Each wall is flat, endless, passes through zero and stands at right angles to its row. A trip goes straight from one point to another. Which walls does it cross, in order?

Walls:
(1): 0.045 0.051
(2): 0.093 0.062
(3): -0.019 -0.020
(4): 0.047 0.042
(5): 0.021 0.066
Trips:
 0.005 -0.024 to  0.006 -0.045 -> none
 0.013 -0.007 to 0.026 0.000 -> 5
 0.016 -0.001 to 0.024 0.002 -> none

Walls:
(1):  0.012  0.004  0.022  0.038 -0.131 -0.012  0.036 -0.007
(2): -0.035 -0.016  0.047 -0.069  0.004  0.067  0.061 -0.006
(3):  0.037 -0.009  0.066 -0.010  0.046 -0.004 -0.015 -0.014
(4): -0.053 -0.019  0.007  0.059 -0.012  0.052 -0.103  0.004
(5): -0.023  0.039  0.034  0.057  0.112 -0.013  0.023  0.003
Trips:
 0.000  0.012  0.023  0.017 -0.030  0.024 -0.006 -0.048 to -0.038 -0.033  0.001 -0.040  0.020  0.010 -0.023  0.007 -> 1
 0.049  0.025 -0.029 -0.055 -0.004 -0.002  0.043 -0.026 to  0.019 -0.033 -0.006 -0.018  0.006  0.014  0.039  0.045 -> 1
 0.012 -0.029  0.046 -0.002  0.036  0.056 -0.017  0.012 to  0.019  0.007  0.061 -0.042  0.035  0.023 -0.084 -0.014 -> none
-0.026  0.011 -0.046 -0.004 -0.047  0.004  0.057  0.027 to  0.007 -0.049  0.006 -0.013  0.094 -0.003 -0.005  0.010 -> 1, 5, 3
-0.040  0.005  0.008 -0.095  0.028  0.046 -0.031  0.033 to  0.024  0.073 -0.005 -0.017  0.000 -0.105 -0.034  0.012 -> 4, 2, 5
 0.039  0.075 -0.062  0.013  0.054  0.008 -0.018 -0.037 to  0.024  0.052 -0.001 -0.004  0.044 -0.021  0.047 -0.006 -> 3, 2

Walls:
(1):  0.058 -0.009 -0.067 -0.036 -0.021 -0.060  0.011  0.034 -0.025 -0.012 -0.021  0.015 -0.052  0.008
(2): -0.010  0.035  0.086 -0.011  0.032 -0.030  0.020 -0.013  0.021  0.042  0.006 -0.039  0.027 -0.052
(3):  0.046 -0.063 -0.005  0.039  0.084 -0.024  0.092  0.042 -0.032 -0.002  0.006 -0.030 -0.010  0.011
(4): -0.059  0.067 -0.026  0.031  0.069 -0.010  0.003 -0.010 -0.050 -0.054 -0.046 -0.013  0.099  0.019
Trips:
 0.024 -0.075 -0.018 -0.040  0.093  0.001  0.046 -0.051 -0.013  0.024  0.007 -0.034 -0.060 -0.015 to  0.021  0.037  0.040  0.011  0.045  0.036  0.028  0.016 -0.025 -0.017  0.062  0.030 -0.041  0.052 -> 1, 2
 0.019 -0.004 -0.014  0.054 -0.008 -0.003 -0.012 -0.011  0.004  0.016 -0.021 -0.011 -0.038 -0.004 to  0.011 -0.001  0.103  0.020  0.001  0.016  0.032  0.039 -0.057 -0.051 -0.006  0.001  0.024  0.043 -> 1, 4, 2
 0.045 -0.013  0.003  0.088 -0.006 -0.038  0.015  0.021  0.026  0.046 -0.008  0.049 -0.063  0.001 to -0.073 -0.040 -0.069  0.027 -0.029  0.050 -0.011  0.038  0.023  0.001 -0.025 -0.033 -0.066  0.024 -> 3
 0.076 -0.033 -0.027  0.067  0.033  0.001 -0.067 -0.013  0.019 -0.022 -0.060  0.008  0.031  0.036 to -0.023  0.026 -0.060 -0.007 -0.061 -0.018  0.036 -0.017 -0.002  0.011 -0.005 -0.001  0.004  0.015 -> 3

Walls:
(1): -0.038  0.042 -0.044  0.016 -0.017  0.014  0.023 -0.066 -0.005  0.001 -0.035  0.048 -0.064 -0.024  0.018  0.030 -0.027  0.003 -0.072  0.022 -0.001 -0.023  0.044  0.066  0.096 -0.005 -0.006 -0.027  0.025 -0.037  0.023  0.022
(2): -0.046  0.004 -0.042  0.027 -0.063 -0.033 -0.027 -0.007 -0.018  0.020 -0.072  0.037 -0.007  0.072  0.029 -0.044  0.045  0.007  0.011 -0.076 -0.060 -0.060  0.045  0.047  0.020 -0.014  0.018 -0.007  0.055  0.061 -0.002 -0.013
(3):  0.015  0.071 -0.025  0.036  0.017  0.051  0.090  0.018 -0.065 -0.006 -0.020  0.018  0.045 -0.006 -0.010  0.054 -0.015 -0.071 -0.025  0.009 -0.029 -0.005 -0.007 -0.030  0.019 -0.002  0.027 -0.019 -0.062 -0.051 -0.040  0.023
(4): -0.029  0.012 -0.006  0.025 -0.059 -0.003  0.019 -0.096  0.058  0.004  0.054 -0.006 -0.005 -0.030 -0.038 -0.012  0.006  0.025 -0.019 -0.012 -0.043 -0.004  0.029  0.037 -0.032 -0.082  0.008 -0.031  0.086  0.011  0.032 -0.003
Trips:
 0.011  0.060 -0.029  0.026 -0.002  0.037 -0.040  0.022  0.079 -0.026 -0.054  0.008  0.029  0.019  0.050 -0.016  0.062 -0.043  0.028 -0.008 -0.021 -0.058 -0.089 -0.011  0.131  0.028  0.014 -0.064 -0.056  0.023 -0.061  0.062 to  0.075  0.004  0.018 -0.032  0.023 -0.013 -0.046  0.019 -0.011 -0.024 -0.017  0.013 -0.009  0.029 -0.011 -0.002  0.013  0.011  0.048 -0.066 -0.017  0.035 -0.026  0.006  0.007  0.043 -0.006  0.042  0.004 -0.023 -0.073  0.010 -> 1, 3
-0.049  0.045  0.036 -0.046 -0.065  0.034 -0.068 -0.021  0.062  0.025 -0.024 -0.074  0.002 -0.009  0.018 -0.043 -0.009  0.076 -0.022  0.016  0.016  0.000 -0.100 -0.050  0.012  0.006 -0.029 -0.006  0.047 -0.026 -0.002  0.060 to -0.029  0.033 -0.016 -0.062  0.020  0.038 -0.011 -0.003  0.061 -0.022  0.028 -0.041  0.018  0.021 -0.069  0.060 -0.004 -0.044 -0.013 -0.001 -0.039 -0.030 -0.005 -0.003 -0.009 -0.053 -0.018  0.014 -0.055  0.022 -0.072  0.036 -> 3
 0.055  0.008 -0.018  0.018 -0.003 -0.061  0.065  0.014  0.087  0.001  0.035 -0.035  0.047  0.086  0.074  0.034  0.007 -0.008  0.031  0.078 -0.027  0.058  0.003  0.020 -0.050  0.008 -0.058  0.076 -0.022  0.057 -0.066  0.025 to  0.010  0.059  0.015 -0.023 -0.006 -0.053 -0.014  0.012  0.019 -0.004  0.040  0.080 -0.021  0.026 -0.006  0.033 -0.020 -0.008 -0.018  0.034  0.074  0.046 -0.016  0.019  0.008 -0.047  0.011 -0.045  0.065  0.008  0.023 -0.057 -> 4, 1
-0.005 -0.029  0.008 -0.016 -0.035  0.041  0.048  0.032  0.062  0.048 -0.029  0.024 -0.027 -0.025  0.028 -0.022 -0.009 -0.061 -0.005 -0.004  0.085 -0.076  0.007 -0.023  0.014  0.097 -0.057  0.067  0.071 -0.029 -0.041 -0.001 to  0.007  0.011  0.019 -0.018 -0.038  0.002  0.076 -0.039 -0.012  0.041  0.035 -0.064  0.042  0.022 -0.008  0.018  0.047  0.024 -0.023 -0.039  0.056  0.024 -0.053 -0.051  0.021 -0.006 -0.036  0.026 -0.018 -0.061  0.009  0.025 -> 3, 1, 4
 0.037 -0.015 -0.026  0.063  0.026 -0.050  0.029  0.054  0.015 -0.046 -0.039 -0.047 -0.051 -0.041 -0.044  0.056 -0.027  0.019 -0.072  0.021 -0.021  0.043 -0.042 -0.002 -0.010 -0.057  0.071 -0.049  0.040  0.050 -0.031 -0.041 to -0.023 -0.014  0.025 -0.011  0.040 -0.004  0.049  0.067 -0.030  0.070  0.047 -0.013 -0.010 -0.016 -0.019  0.044 -0.020 -0.004  0.052  0.034 -0.002 -0.032 -0.041  0.016  0.020  0.071  0.097  0.004 -0.089  0.005 -0.018 -0.003 -> 1, 4
 0.043  0.006  0.041 -0.002 -0.008 -0.015 -0.074 -0.003 -0.011  0.028 -0.038  0.047  0.016 -0.008 -0.031  0.034  0.010  0.034  0.026  0.027  0.002  0.024  0.040  0.085 -0.028 -0.014  0.009 -0.038  0.004  0.034 -0.092 -0.019 to  0.049 -0.033 -0.022 -0.040  0.009  0.011  0.042  0.019  0.066  0.039  0.001  0.036  0.017  0.029 -0.024 -0.008 -0.035  0.014  0.047 -0.011  0.008  0.012 -0.027  0.026  0.028  0.013 -0.016  0.006 -0.031 -0.021 -0.003 -0.026 -> 4, 2

Walls:
(1):  0.035 -0.077 -0.021  0.040  0.037  0.061  0.022  0.003  0.070  0.010  0.059 -0.036  0.012  0.015  0.008 -0.041 -0.014  0.029  0.010 -0.060  0.052  0.036  0.022  0.001  0.000  0.019  0.053  0.026  0.002 -0.023  0.005  0.050  0.012  0.044  0.021 -0.047 -0.056 -0.016  0.008 -0.025  0.037 -0.009  0.041  0.043 -0.115 -0.003 -0.023 -0.005
(2):  0.051  0.054 -0.005 -0.009 -0.010  0.067 -0.022 -0.009  0.002 -0.034 -0.024  0.019 -0.026  0.018  0.000  0.051 -0.014  0.021 -0.041  0.013  0.006 -0.011 -0.011  0.055 -0.070 -0.065  0.018 -0.026 -0.024 -0.050 -0.065  0.018 -0.088 -0.009 -0.023  0.057  0.004  0.024  0.036  0.000  0.058 -0.002  0.017 -0.002 -0.039  0.027  0.004 -0.021
(3):  0.008  0.015  0.011  0.015  0.005 -0.018  0.043 -0.035 -0.044  0.035 -0.045 -0.012 -0.048 -0.058 -0.031  0.044 -0.033  0.043  0.011 -0.055  0.080 -0.063  0.048 -0.012 -0.038  0.002  0.014  0.036  0.013  0.011 -0.005  0.097  0.018 -0.006 -0.054  0.032 -0.046 -0.050  0.000 -0.011  0.011  0.062 -0.063  0.035  0.000 -0.005 -0.071  0.020
(4): -0.012  0.013 -0.029  0.001 -0.031  0.058 -0.011 -0.023  0.002  0.038  0.081 -0.009 -0.115 -0.009 -0.004  0.016 -0.005 -0.035 -0.004  0.002 -0.003 -0.016 -0.009 -0.062 -0.003 -0.090  0.016  0.065  0.007  0.010  0.027 -0.017  0.049 -0.049  0.029 -0.032  0.006  0.024  0.030 -0.030  0.042  0.013 -0.027  0.038  0.010 -0.004  0.013 -0.043
(5): -0.063  0.030  0.015 -0.012  0.000 -0.042 -0.005  0.012  0.028  0.041  0.040 -0.023  0.001 -0.001 -0.047  0.072  0.067  0.080  0.030  0.006 -0.060  0.011 -0.047 -0.049  0.055 -0.008 -0.036  0.000  0.064  0.113 -0.022  0.016 -0.078 -0.021 -0.067  0.027 -0.069 -0.001 -0.008  0.016 -0.007 -0.007 -0.021  0.026  0.077  0.026  0.015  0.003
(6):  0.052  0.004  0.041  0.009  0.034  0.005 -0.021  0.027  0.031  0.062  0.031  0.037 -0.014 -0.022 -0.061  0.030  0.024  0.003 -0.011 -0.004  0.055 -0.010  0.069  0.056  0.009 -0.003  0.024 -0.016 -0.008 -0.002  0.058  0.002  0.069 -0.074  0.009 -0.044 -0.006  0.011  0.019 -0.048 -0.013  0.012  0.005  0.065 -0.018  0.039  0.002  0.010
(7): -0.015 -0.028 -0.014  0.027 -0.086  0.057  0.005 -0.047 -0.011 -0.072  0.051  0.042  0.065 -0.022 -0.031  0.046  0.038 -0.003 -0.056 -0.002  0.010  0.061 -0.001 -0.007 -0.030  0.028 -0.020  0.025  0.003  0.002 -0.022 -0.058  0.043  0.033 -0.026  0.040 -0.036 -0.044  0.040  0.037  0.056  0.031  0.017 -0.043  0.001  0.081  0.061 -0.015
(8):  0.008  0.013 -0.023 -0.030  0.018  0.022 -0.020 -0.018 -0.005  0.067 -0.006 -0.055  0.040  0.032 -0.012 -0.054  0.052 -0.035  0.022 -0.005  0.006 -0.008 -0.037  0.008 -0.015  0.013 -0.040 -0.038 -0.072 -0.018 -0.015  0.036 -0.041  0.057  0.054 -0.020  0.022 -0.024  0.004  0.010 -0.110  0.012 -0.040  0.024 -0.025 -0.052 -0.010  0.057
(9):  0.033 -0.045  0.028 -0.019  0.006 -0.015 -0.034  0.007  0.010  0.023  0.004 -0.055 -0.021 -0.061 -0.025  0.018  0.005 -0.006  0.011  0.045  0.001  0.035  0.067  0.032 -0.059 -0.002 -0.034 -0.049 -0.063  0.031 -0.020 -0.051  0.046 -0.037 -0.034  0.079  0.001  0.049 -0.011  0.073  0.052  0.034  0.041 -0.035  0.028  0.018  0.045 -0.021
Trips:
 0.055  0.009 -0.020  0.056  0.059  0.008  0.034  0.000 -0.032  0.065  0.002 -0.004  0.034 -0.034 -0.030 -0.044  0.012 -0.012  0.009 -0.054 -0.046  0.031 -0.030  0.029  0.004  0.003  0.043 -0.057 -0.021 -0.058 -0.072 -0.016  0.026  0.074 -0.021 -0.002 -0.070  0.029 -0.055  0.004 -0.030  0.075  0.003 -0.008  0.064 -0.037 -0.059  0.016 to -0.002  0.069 -0.084  0.038 -0.016  0.060  0.002 -0.040  0.048  0.034 -0.036  0.042  0.037 -0.003  0.065 -0.079 -0.017  0.014 -0.037 -0.008  0.063 -0.024  0.045 -0.051  0.005 -0.038  0.014 -0.001 -0.053  0.032 -0.001 -0.022  0.105 -0.008  0.000 -0.003 -0.066 -0.041 -0.055 -0.028  0.024 -0.041 -0.061 -0.067  0.011  0.015 -0.056 -0.002 -> 9, 7, 4, 6, 8
 0.022  0.006  0.016 -0.013  0.041 -0.032 -0.046  0.022  0.025  0.044  0.099 -0.041  0.003 -0.045 -0.002 -0.025 -0.011  0.031 -0.008  0.055 -0.048  0.026  0.032 -0.015  0.025  0.001  0.011 -0.020  0.045 -0.056  0.026 -0.016  0.036 -0.015 -0.060  0.030 -0.040  0.004  0.001 -0.082  0.052 -0.036 -0.020 -0.067 -0.006  0.047  0.060  0.048 to  0.025  0.006  0.025  0.007  0.055 -0.019  0.050 -0.012  0.042 -0.030  0.005 -0.001  0.022  0.020  0.005 -0.014  0.041  0.015  0.031  0.016 -0.005  0.094  0.019 -0.042 -0.009 -0.033 -0.020  0.048  0.023  0.024  0.069  0.002  0.050 -0.018  0.016 -0.042 -0.030  0.033  0.000  0.023  0.010 -0.041 -0.016  0.013  0.042 -0.090  0.090  0.022 -> 7
-0.003 -0.060  0.026 -0.034  0.025  0.008 -0.006 -0.029 -0.053  0.069  0.006  0.028 -0.003  0.031 -0.020  0.044  0.051  0.001 -0.017  0.034 -0.076  0.012  0.042 -0.041  0.044 -0.037 -0.015 -0.005  0.012 -0.012 -0.017 -0.010 -0.032 -0.067  0.050  0.014 -0.012  0.015  0.000 -0.076 -0.056 -0.017  0.006 -0.021 -0.017  0.018  0.029  0.017 to  0.028  0.011 -0.012 -0.014 -0.015  0.019 -0.033 -0.004  0.026  0.025  0.037  0.018 -0.017  0.018  0.030 -0.052 -0.080  0.046  0.113  0.021  0.018 -0.026 -0.005  0.018 -0.069  0.002  0.040 -0.036 -0.079 -0.005  0.046 -0.031 -0.013 -0.053 -0.070  0.004 -0.018  0.028  0.044  0.058 -0.015 -0.041 -0.059 -0.127 -0.047 -0.035 -0.052 -0.084 -> 9, 2, 5, 6, 1, 8
 0.006  0.041  0.072  0.023 -0.041 -0.002 -0.009 -0.093 -0.025  0.049  0.002 -0.063  0.043 -0.053  0.014  0.034  0.067  0.011 -0.016  0.057 -0.060 -0.033 -0.013  0.029  0.035 -0.007 -0.084 -0.039  0.008 -0.022 -0.035  0.038 -0.038 -0.038  0.020  0.007  0.067  0.046  0.039 -0.021  0.064  0.043 -0.009 -0.025  0.053  0.002 -0.068  0.009 to  0.120  0.052 -0.026 -0.042  0.001 -0.009  0.036 -0.044  0.008 -0.003 -0.037 -0.065  0.012  0.006 -0.053  0.023  0.073 -0.059  0.019  0.067  0.006 -0.031 -0.003 -0.006 -0.010 -0.079  0.040 -0.022  0.050  0.019 -0.010  0.026 -0.025 -0.017 -0.010  0.025 -0.018  0.078 -0.056 -0.023  0.020 -0.014  0.022  0.091 -0.017 -0.039 -0.022 -0.021 -> 4, 6
-0.054 -0.083  0.003 -0.016 -0.006  0.005  0.043  0.037  0.039 -0.018 -0.007 -0.063  0.014  0.052 -0.096 -0.035  0.003 -0.062 -0.027 -0.066 -0.002 -0.034  0.063 -0.026 -0.001 -0.014 -0.026  0.009 -0.023  0.021 -0.004 -0.010 -0.067 -0.033 -0.022  0.017 -0.013  0.054 -0.002 -0.079 -0.018  0.013  0.013 -0.029 -0.056  0.064 -0.024 -0.004 to  0.014  0.004  0.012 -0.006 -0.071  0.010  0.017  0.029 -0.034  0.015 -0.005  0.047 -0.040 -0.008  0.018 -0.001  0.067 -0.053 -0.028  0.028 -0.025  0.006  0.058 -0.024  0.036  0.014 -0.031 -0.035 -0.041  0.016 -0.066 -0.059  0.025 -0.026 -0.011 -0.067  0.070 -0.055  0.052  0.045 -0.026  0.028  0.078  0.012 -0.032 -0.038  0.007  0.000 -> 7, 5, 4, 1
 0.035 -0.034 -0.043 -0.063 -0.008  0.065 -0.034 -0.017 -0.002 -0.015  0.021  0.013  0.044 -0.006  0.014  0.005  0.002 -0.023  0.034 -0.068  0.016  0.012 -0.024  0.055 -0.032  0.031 -0.029 -0.039 -0.010 -0.019  0.029  0.090  0.021 -0.041  0.042  0.031  0.046  0.033 -0.015  0.052 -0.024 -0.035  0.056 -0.021  0.067  0.049  0.037  0.025 to -0.034 -0.003  0.048  0.011  0.004  0.043 -0.045  0.024 -0.076 -0.068  0.051 -0.024  0.062  0.056 -0.063  0.075 -0.021  0.046 -0.016 -0.038 -0.095  0.070 -0.025 -0.006  0.062 -0.017  0.001  0.041 -0.044  0.055  0.021 -0.007 -0.045  0.014  0.020 -0.022 -0.072 -0.060 -0.057  0.031  0.017 -0.052  0.049  0.031 -0.036 -0.024 -0.023  0.000 -> 1, 6, 5, 9, 8, 2

Walls:
(1):  0.026  0.060 -0.036  0.020 -0.001 -0.045 -0.027 -0.037  0.002  0.032 -0.011 -0.037  0.009 -0.039 -0.002  0.012 -0.001 -0.016  0.083  0.001 -0.099 -0.015 -0.016  0.019  0.033 -0.021 -0.026  0.090 -0.024 -0.013  0.007  0.015 -0.027  0.043  0.036  0.083  0.025  0.087  0.043 -0.004 -0.039  0.062  0.057 -0.011 -0.032 -0.006 -0.080 -0.032
(2):  0.049  0.026 -0.004  0.065 -0.002 -0.008 -0.056  0.044 -0.029  0.012 -0.004 -0.004 -0.028  0.007  0.005 -0.015  0.044  0.036  0.032 -0.022 -0.056  0.045  0.018 -0.038  0.012 -0.017  0.010 -0.052 -0.040 -0.035 -0.020 -0.044  0.039  0.028 -0.044  0.072 -0.037  0.015 -0.019  0.040  0.020  0.008  0.003 -0.022 -0.053 -0.005 -0.013 -0.024
(3):  0.024 -0.033  0.021  0.022 -0.011  0.044  0.022  0.020  0.026 -0.074  0.043 -0.013  0.000 -0.059  0.017  0.041  0.097 -0.002  0.026  0.002  0.010 -0.030  0.006  0.047 -0.012 -0.024 -0.013 -0.042 -0.013  0.012  0.054  0.025 -0.009  0.065  0.039 -0.003  0.109 -0.022  0.012 -0.025  0.001 -0.039  0.053  0.053  0.120 -0.035  0.001 -0.015
(4): -0.024 -0.053 -0.055  0.038 -0.011  0.060  0.040  0.021  0.018  0.007  0.035 -0.021 -0.009 -0.034  0.052  0.059 -0.008  0.064 -0.089  0.020 -0.048 -0.009 -0.040 -0.057  0.047 -0.041  0.004  0.014  0.059 -0.030 -0.002 -0.038  0.054 -0.090 -0.003 -0.041 -0.033  0.035 -0.021  0.038  0.069 -0.039 -0.018 -0.008  0.029  0.069 -0.023 -0.013
(5):  0.010 -0.061 -0.023 -0.028  0.036  0.026 -0.034 -0.035 -0.035  0.029  0.012  0.105  0.018 -0.009 -0.016  0.074 -0.052 -0.075 -0.018  0.051 -0.011  0.027 -0.040 -0.001 -0.036  0.049 -0.012 -0.014  0.055  0.011  0.040 -0.040  0.054  0.008 -0.024 -0.054  0.054 -0.031  0.059  0.035 -0.019  0.024 -0.006 -0.037  0.052  0.061  0.038  0.013
(6): -0.064 -0.013  0.009 -0.013 -0.004  0.023 -0.034  0.023  0.025  0.029 -0.064 -0.029  0.018 -0.001  0.025  0.016  0.044 -0.015 -0.006 -0.003  0.022  0.053 -0.019  0.018 -0.033  0.029  0.002 -0.046  0.031 -0.053 -0.034  0.036  0.005 -0.003  0.058 -0.075 -0.049 -0.039 -0.053  0.017 -0.017  0.036 -0.019  0.033 -0.061 -0.001 -0.012 -0.041
(7): -0.040 -0.001 -0.018  0.085  0.048 -0.004 -0.028 -0.001  0.039 -0.073 -0.036 -0.052  0.039  0.027 -0.061  0.013  0.050 -0.006  0.049 -0.042  0.007  0.054  0.051 -0.017 -0.038  0.028  0.000  0.008  0.075 -0.042 -0.020  0.005  0.001  0.032 -0.043  0.000 -0.033  0.037 -0.044 -0.111  0.014  0.045  0.039  0.053  0.001  0.029  0.002  0.054
Trips:
 0.070 -0.010 -0.006  0.036  0.023  0.048  0.038  0.013 -0.028  0.065  0.007  0.026  0.039  0.020 -0.014 -0.048  0.040 -0.050  0.062 -0.068 -0.005 -0.059 -0.051  0.032 -0.066  0.038 -0.022  0.035  0.018 -0.016 -0.033  0.027 -0.021 -0.002 -0.018  0.015 -0.039 -0.040 -0.038  0.032  0.007 -0.019 -0.033 -0.028 -0.018 -0.039 -0.049 -0.039 to -0.025 -0.013 -0.036 -0.021 -0.066  0.047  0.024  0.005 -0.085  0.048 -0.016 -0.011  0.050  0.011  0.001 -0.004 -0.010 -0.047  0.084  0.029  0.058  0.029  0.013 -0.005 -0.079 -0.002  0.011 -0.067 -0.046 -0.025  0.034 -0.014 -0.002 -0.048  0.003 -0.003  0.027 -0.001 -0.041  0.084  0.027  0.008  0.058 -0.013 -0.094 -0.033 -0.014  0.056 -> 1, 5
-0.016  0.037  0.009 -0.030 -0.024 -0.067  0.041 -0.050  0.003 -0.103  0.032  0.045 -0.010 -0.056  0.014  0.023  0.015 -0.003 -0.001  0.034  0.051  0.074 -0.025 -0.010 -0.030  0.009  0.004 -0.032  0.030 -0.025 -0.058  0.006  0.000  0.075 -0.067  0.114  0.055 -0.024  0.014  0.032  0.012  0.035  0.055  0.003 -0.056 -0.025 -0.073  0.007 to  0.033  0.078  0.065  0.010  0.016 -0.012 -0.007 -0.004  0.038 -0.040 -0.049 -0.066 -0.008  0.060  0.018  0.016  0.009 -0.015  0.052  0.004  0.027  0.005 -0.010 -0.028 -0.022  0.019  0.060 -0.008  0.031  0.011 -0.005  0.030  0.004 -0.031  0.092 -0.033 -0.006 -0.093 -0.005  0.013 -0.008  0.065 -0.030  0.017  0.061 -0.006 -0.064 -0.054 -> 6, 2, 1
-0.010  0.036 -0.022 -0.071  0.038  0.029 -0.037  0.023 -0.033 -0.023 -0.051 -0.065 -0.006  0.065  0.003 -0.012  0.022  0.024  0.012 -0.019 -0.050  0.017  0.001  0.016 -0.007  0.019  0.036 -0.059  0.008  0.025  0.024  0.040 -0.006  0.008  0.059 -0.036  0.033 -0.044 -0.048 -0.025  0.000  0.014 -0.052 -0.039 -0.034 -0.014  0.021  0.008 to -0.020  0.001 -0.047 -0.042 -0.014 -0.040 -0.046 -0.002 -0.036  0.032  0.022 -0.012 -0.087 -0.012  0.026 -0.076  0.049 -0.104  0.041 -0.004  0.036  0.009  0.012  0.042  0.027  0.090  0.007 -0.011 -0.005  0.042 -0.005 -0.051 -0.018  0.051  0.021 -0.036  0.041 -0.021  0.012 -0.076 -0.025  0.063  0.019  0.028 -0.071 -0.001  0.036 -0.030 -> 2, 1, 5
 0.015  0.004 -0.004  0.018  0.098  0.009  0.038 -0.025  0.054 -0.036 -0.023 -0.070  0.044  0.016 -0.006  0.038 -0.033  0.074  0.021  0.018  0.025 -0.044 -0.034  0.046 -0.046 -0.032  0.038 -0.003  0.054 -0.006 -0.002 -0.040 -0.062 -0.053  0.004 -0.036 -0.058 -0.030 -0.003  0.003 -0.046 -0.045 -0.042  0.007 -0.041  0.002 -0.003  0.028 to  0.021  0.027  0.020  0.035 -0.018  0.001 -0.086  0.019 -0.051  0.022 -0.061 -0.012  0.061  0.011  0.024  0.026  0.019  0.028 -0.047  0.005  0.062 -0.026  0.068 -0.032  0.003  0.007  0.066  0.032  0.023  0.076  0.004 -0.047  0.001 -0.028  0.067 -0.002  0.017  0.024  0.071  0.019 -0.035 -0.021  0.022  0.040 -0.045 -0.014  0.000 -0.022 -> 7, 4, 1, 2
-0.045 -0.044  0.009  0.016 -0.005  0.061  0.003  0.037 -0.063 -0.027  0.000 -0.022  0.055  0.062  0.018  0.007 -0.007  0.032  0.036  0.002 -0.034  0.073  0.004 -0.102 -0.031  0.002 -0.019 -0.067 -0.007  0.014  0.000  0.030 -0.023  0.016  0.057  0.049  0.046  0.017  0.040 -0.058  0.026 -0.029 -0.011  0.097 -0.003  0.096  0.013  0.081 to  0.027  0.019 -0.038  0.021  0.028 -0.043  0.002 -0.001  0.005  0.011  0.062 -0.013  0.016 -0.066 -0.002  0.041  0.030 -0.030 -0.030  0.016  0.057  0.076  0.024  0.013  0.018  0.033 -0.009  0.033  0.040 -0.021 -0.035 -0.051  0.072 -0.077 -0.029 -0.049  0.058 -0.009 -0.015  0.010  0.004 -0.004  0.008  0.004 -0.041  0.037  0.000  0.019 -> 3, 2
 0.050 -0.021  0.073  0.093 -0.033  0.012  0.064  0.017  0.079 -0.014 -0.011 -0.012 -0.053  0.016 -0.066  0.029  0.008 -0.060 -0.023  0.042  0.003 -0.021 -0.010 -0.087  0.034 -0.018 -0.021  0.066  0.013  0.003  0.045 -0.052  0.006  0.045 -0.020 -0.007  0.017 -0.048 -0.021 -0.037 -0.071  0.044  0.023 -0.026 -0.058 -0.085 -0.007 -0.050 to  0.000 -0.060 -0.062 -0.026 -0.061 -0.045 -0.055 -0.048 -0.014  0.032 -0.052 -0.030 -0.083 -0.018 -0.049 -0.028 -0.077 -0.007  0.046  0.030  0.005 -0.043 -0.015  0.087  0.048 -0.045  0.031 -0.056 -0.020  0.032  0.039  0.005 -0.058  0.030 -0.029  0.021 -0.029 -0.019  0.035  0.050 -0.023  0.013  0.033  0.071  0.042 -0.070 -0.055 -0.022 -> 7, 2
-0.003 -0.043 -0.005  0.018 -0.032  0.056 -0.034  0.037  0.004 -0.031 -0.039 -0.011 -0.017 -0.022  0.043 -0.010 -0.007  0.022 -0.042  0.021  0.029  0.041  0.055  0.038  0.007 -0.011  0.030  0.037  0.011  0.023  0.032  0.055 -0.013  0.019  0.056 -0.023  0.008 -0.018 -0.025 -0.046  0.085 -0.040 -0.017 -0.022  0.004 -0.013  0.056  0.013 to -0.006 -0.065 -0.014  0.044  0.003  0.014  0.023  0.049 -0.039 -0.026 -0.034 -0.051 -0.017  0.022 -0.050  0.098 -0.042 -0.033 -0.026 -0.004 -0.010 -0.005 -0.036  0.024  0.024  0.004  0.016 -0.051  0.004  0.045  0.002 -0.043 -0.020 -0.027  0.076 -0.029 -0.023  0.044 -0.048 -0.055  0.022  0.013  0.049 -0.015 -0.058 -0.088 -0.020  0.066 -> 3
